Each row is a point. Two turns around zero, p and q, are shown by what they do to some points. Where does a point land after both, in the order given? Backwards means that the second turn is done in reverse. Each puzzle has new turns, and all numbers are rounded.
In the rows, zero is written as 128.

Turn p:
[101  99 104] -> [ 83 137 121]
[124 119 159] -> [134 138 158]
[126 112 167] -> [133 137 169]
[136 173 132] -> [168 135 107]
[153 137  77] -> [121  92  83]
Turn q:
[155 155 118] -> [111 118  94]
[125  91 131] -> [124 121 164]
[ 82 123 123] -> [148 166 146]
[157 146  88] -> [ 84 132 100]
[121 125 179] -> [172 103 136]
Where do these land?
q, then p backwards: [139 139 119] -> [123 127 111]
p, then q: [157 101 180] -> [165  77 144]
p, then q: [100 155 131] -> [117 135  91]
q, then p backwards: [117 117  82] -> [ 85 105 132]

Turn p:
[146 141 115 171] -> [ 87 109 134 149]
[ 97 135 161 150] -> [144 137 161 162]
[153 127 143 120] -> [132 129 100 139]
[161 146  96  85] -> [106 149  86  88]
[ 83  91 126 114] -> [171 116 159 103]
Turn q:
[184 166 141 155] -> [133 174  77 156]
[146  87  86 150] -> [178 107 143 161]
[152 114 138 112] -> [143 117 103 116]
[ 69 157 140 140] -> [ 83 151 172 116]
[125 155 109 104] -> [ 96 111 118 144]
[109 123 142 118] -> [119 125 138 106]
[110  93 140 117] -> [143 111 146  97]
Where do these land?
q, then p: [ 95 115 155 107] -> [167 150 118 112]
q, then p: [126 118 102 131] -> [132 107 125 146]
p, then q: [159 111 121 139] -> [147 107 151 136]
p, then q: [ 98 161 203 139] -> [131 209 109 156]
p, then q: [143 129  93 151] -> [126 110 161 105]
p, then q: [147 135  94 100] -> [ 99  89 132 131]

Turn p:
[100 134 123 153 111  78 141 150] -> [162 166 143 171 127 114 133 120]
[134  88 119 149 108 118 135 110] -> [133 109 149 151 118 118  89 130]
[135 115 156  98  98 128 150  97] -> [113 127 116 130 133 119  99 182]
[ 75 168 116 143 119 129  94 177] -> [115 162 122 168 142 140 185  85]
[138  87  98 143 108 111 160 131] -> [157  98 162 155 124 106 110 139]
[168 141 148 134 136 165 142  83] -> [129 101 101  93 127 169  95 148]
[141 108 113 128 105 134 160 137] -> [146  98 142 145 143 119 123 149]
[153 171 132  90 164 139  66 118] -> [ 97 134  71  74 105 123 154 100]
[169 117 165 111 163 148  90 134] -> [101 123 109  65 148 115 110 103]
[134 120 132 124 123 113 173 125] -> [157 129 143 129 134 123 119 163]
[ 62 158 107 135 173 146  97 147] -> [ 99 160 151 127 109 163 190  88]
Turn q:
[144 156 134 175 122 158  89 134] -> [158  97 142 173  96 144 117 111]
[157 159 122 149  92 140 132 161] -> [135 101 174 120  91 141 110 131]
[101 111 159 114 119  77 108 152] -> [127 142 119 119 160  93  71 128]
[101 152 166 117 166 103 141 120] -> [ 96 140 136 148 180 120 123 100]
[156 101 143 110 140 103 144 169] -> [146 110 144  84 164 105 122 137]
[167 107 104 105 142 122 175  66] -> [109 147 114  90 116 107 207 113]
[ 99 129 136 144 122 176 124  97] -> [105 112  94 166 109 152 138 131]
[106 126  87 170 114 156 111 134] -> [147 131 126 167  91 145 128 169]
[120 112 101  69 135 117 128 120] -> [129 171 103  86 145 144 135 132]
Where do these land?
q, then p: [118 144 129 151 143  87 111  74] -> [168 158 107 152  91 157 111 127]
p, then q backwards: [159 134 116 155  99 132 129 117] -> [124 118 152 139 127 151  91 137]
q, then p: [158 110 135  95 125 160 120 177] -> [ 94  86 134  87 142  97 132 136]
q, then p: [ 88 167 164 128 180  95 127 161] -> [118 172 142  76 113 169 114  80]
p, then q: [115 165 125  98 130 159 118 128] -> [102 136 135 122 134 152 145 170]
q, then p backwards: [126 133  99 105  95  93 133 157] -> [125 107 164 120 164 105 145 102]
q, then p backwards: [160 113  85 183 152 164 134  93] -> [102 167  53 108 120 113 151 142]
p, then q: [146  94 117 119 127 116 126 152] -> [132 138 122 120 147  88 124 114]
q, then p: [ 98 117 191 114 132 118 176  91] -> [117 167 189 144  75 133 151 132]
p, then q: [113 103 119 134  97 155 106 130] -> [123 127 104 168 135 108 125 150]

Turn p:
[130 161 164 151  94 143 153 160  79] -> [146 166 143 118 106 142  78 183 117]
[131  67 120 153 143 165 133  99 136] -> [128 120 184 147 166 140 132  86 134]
[109 134 106 102 163 114  90 101 107] -> [102 100 116  87 154 122 167 135 121]
[120 114 120 134 189 128 107 126 150] -> [108  75 128 135 158 105 130 111 121]
[108  99 114 133 164 135 130 102 151] -> [121  98 153 144 150 111 155 103 122]
[ 88 130 135  75 134 157  83 192 118] -> [162  53 113  87 104 163 120 155 144]
[113 169 155 115  91  98 136 134 129] -> [129 153 106 127  82 115 135 168 142]
[145  97 115 171  96 103 133 145 157] -> [105 145 122 186 116 159 116 104 132]
[160 169 146 142 109 134 125  94 131] -> [131 176 112 128 151 102 120 145 154]
[132 150  72 108 133 109 157 115 137] -> [142 144  93 130 129 116 166 109  84]
[171 117 159 124  92 120 162 139 113] -> [132 177 136 120  93 133  89 109 136]
Turn q:
[130 119 112 141  57 120 104 114 117] -> [ 81 148 113 102 113 131 164 152 156]
[125 151  86 149 145 126 100 148 165] -> [100 135 168 141 116 133  80 151 128]
[ 94 179 146  96 172 101 118 102 150] -> [122  87 122 135 139 141  69  72 146]
[ 86 151 104 153 108 143 106 125 130] -> [ 67 143 139 144 138 119 122 123 133]
[146  67  99 177  99 168 127 111 125] -> [119 173 115 135 157 122 162 203 120]
[161 113 138  87 173 119 163 134  83] -> [199 129 103 106 117 108 122 103  95]
[156 132 126 164 126 148 100 126 133] -> [117 122 126 151 116 109 125 173 136]
[140  72 151  97 118 133 134 144 127] -> [157 111 129  93 142 142 167 143 103]
[125 169 166  90 161 136 157 142 105] -> [159  98 116 149 109 119 124  67 102]
[152 107 143 105 117 130 181 124 131] -> [173 140 110 126 124 162 158 121 118]
[ 94 149 140 150 133  84 118 137 143] -> [115 119 165 129 137 122 114 102 172]
Where do these land?
q, then p backwards: [116 120 133  98  90 123 138 103 100] -> [147 130  97  92 122 102 106 112 124]
p, then q: [117 136 121 133  91 125 129  85 169] -> [146 155 144 174 117 154 120 122 156]
p, then q: [ 69 145 171 142 178 169 128 134  85] -> [175  72 173  83 128 101 167 124 112]
p, then q: [141  85 142 131 141 102 112 129 172] -> [107 137 122 131 181 149 127 142 163]
p, then q: [193 129  93 160 114 160 117 135 145] -> [117 127 106 163 130 101  60 160 123]
q, then p backwards: [ 90  70  64 101 111 113 139 159 109] -> [153 123 112 115 130 130 151  79  41]
p, then q: [134 141 131 164 154 127 152 144 114] -> [119 118 137 114 126  77 127 124 137]
p, then q: [112 128 132 112 145 113 111  82 117] -> [151 130 139 120 144 154 127  84 126]
p, then q: [182 146 133 152 122 118 123 140 137] -> [ 88 130 134 130 123 113  81 138 137]
p, then q: [181 131 191 112 151 118 112 141 122] -> [ 84  89 136  77 135 153  95 133 146]
p, then q: [ 89 149  89 150 107 126 117 147 148] -> [141 173 152 156 124 109 146 151 106]
q, then p backwards: [114 157 135  81 132 142 156 138 118] -> [146  96  90 111 137 113 152 150 136]

Turn p:
[140 155 149 112 126 152 164 105 135 103 178 127] -> [171 126 143  94 123 122 155 141 160 119 120  86]
[100 165 129 112 105  85 122 115 111 149 148  91] -> [146 157 124 115 137 164 148 144 124 185 104 144]
[121 166 123 144 174 125 138 100 108 103 142 145] -> [152 162 180 106 148 131 107 135 127 109 126 113]
[148 117 136 119 121 113  76 185  82 125 161  98] -> [137 139 135 203  94 158 152 138 152 128 102 163]
[163 109  94 112 154 142 143 120 117 104  91 122] -> [141 145 125 126 101  99 101  77 121 104 142 134]
[113 198 172 167 124 137  71 174 158 109 120 137] -> [ 45 150 171 155 149 133 139 161 174 141 102 100]
[164 117 145 148 109 141 108 108  98 107  72 146] -> [ 92 165 107 125 134 122 138 104 139  74 155 152]
[157  94  87 148 125 143 138 153 162 109 168 129] -> [154  97 106 172 111 125 101 123 138 117 143  77]
[ 75  89 116 123 126 178 155 118 143 124 128 135] -> [133  86 136 121 132  99 156 120  73 126 154  99]
[135 138 126 106 117 131 140  87 172 204 122 129] -> [126 112  71  77 140  98 111 156 111 151  93 132]
[ 63  99 156 119 146  81 153 128 132 120  76  94] -> [112  96 157 108 167 144 140  68 103 175 140 173]
[150 125 113 124 135  99  94 134 144 121 109 174] -> [ 91 129 122 126 109 157  81 128 128 102 123 132]
[135 120 108 123  93 121 147 157 123 182 143 158] -> [133 106  92 132 101 127 114 182 124 147 155 146]
[128 101 139 134 139 145 145 108 107 132 133 107] -> [160 122 125 131 147 110 149 115 119 113 132 141]
Turn q:
[115 111 137 123 113  86 130 112 109 112 127  89] -> [142 120 108 126 103 160 132 141 136 103 105  93]
[105 128 100 120 152 172 167 138 142 133  91 157] -> [115  91 141 119 138  93 118  95  81 164 141 131]
[131  87 121 127  94 130  95 123 123 134 133 150] -> [101 159 121 100 121 108 155 154 134 125 127 115]
[124 118 168 138 112 122 120  80 148 147 132 115] -> [140 119 128  96 153 150 118 173 150 121 138 113]
[117 159  75 137 144 189 174 140  87 106 119 148] -> [147 100 104 166 109  75 132  88 100 189 143 142]
[137 137 149  97 147 148  92 129 116 110 123 122] -> [131 146 126 158 133 129 127 154  94 104 147 140]
[ 85 158 120 102 109  88  55 136 146 152 181  65] -> [129 165  72 148 194 158 141 114 160  51 106 106]
[129 143  56 114 167 158 172 127 148  74 115 149] -> [175 124 157 143 119  77 124  68  74 163 122 116]
[149 143 157 107  75 137 128 132 140 138 138 122] -> [105 134 147 158 154 140 142 161 157 140 130 109]
[119 119 102  94 175 143 178 160 109 132 147 141] -> [112 111 127 156 106  83  75  90 105 133 110 132]
[113 115 169 162 111 129 112 142 137 121 110 124] -> [115 104 137 110 121 147 158 142 144 106 159 135]
[145 150  88 116 155 137 172 142 104 136  66 176] -> [110 120 140 133 103 130 114  89  70 201 121 151]
[141 126 165 163 128  90 104  94 124 149 157 137] -> [141 155 118  92 123 160 108 157 176 117 140 144]
[165 105 140 157 121 112  97 127 144 154 139  75] -> [139 127 132 111 142 144 150 164 162  93  84 158]
[147 122 172 163 117  79 126 140 143 124 143 148] -> [119 143 162 106 102 165 124 130 179 112 143 137]
Where do these land?
p, then q: [136 199 124 116 162 176 154 149 118 144 173 123] -> [ 89 122 175 155 134 203 139 127 156 107 102 143]
q, then p: [141 131  84 196 141 159 124 133 195 178 120 150] -> [135  82 144  42 113 134  85 131 117 100  95 167]
p, then q: [106 132 109 181 129 138 185 136 130 120 161 110] -> [144 130 137 135 130 127  96 142 168  93  88 177]
p, then q: [ 96 102 103 124  80  73 134  94 180 132  97 130] -> [127 133  55 122 156  68 110 142  90 135 101 125]
q, then p: [ 81  76 152 129 142 136  75 103 126 127 162  93] -> [144 135 160 155  69 165 112  74 142 139 136  95]
q, then p: [108 103 157  89 181 159 126 127 142 118 136 171] -> [137 144 160 156 123 199 155 143 131 115 100 145]
p, then q: [162 117 139 104  98 121 108 150 106 133 128 157] -> [116 132 145 130 131  97 165 104 141 146 148  98]
q, then p backwards: [165 110 115 141 148  90  93 117 122  92 120 133] -> [136 150 113  86 133 129 115 104  74 115 143 132]
p, then q: [133 114 137 146  93 134 151 140 118 166 135 115] -> [117 139 138 114 119 103 115  91 148 136  99 142]
q, then p: [122  98 134 109 127 107 158 109 110 136 116 103] -> [107 132 108 160 112 118 149  98 112 138 133 144]
q, then p: [187 144 133 107 130 123 117  88 103 119 143 138] -> [ 92 156 127 151 119 106 113 171 167 141 125 136]
q, then p: [139 114  93 123 166 115 110 164 115  82 119 133] -> [130 175 117  94 136 157 151 131 145 112 169 131]
q, then p: [111 160 144 133 117 142 140 158 163 100  90  92] -> [169  97 134 132 167 104 146 110 134  86 150 130]
p, then q: [111 159 134  97 121 150 118 107 102 104 106 130] -> [124 113 123 167 133 155 107 129 130 153 145  93]
q, then p: [122 162 160 126  84  96 126 146  91 166 113 141] -> [117 112 132 141 139  84 140 159  78 151 132  84]
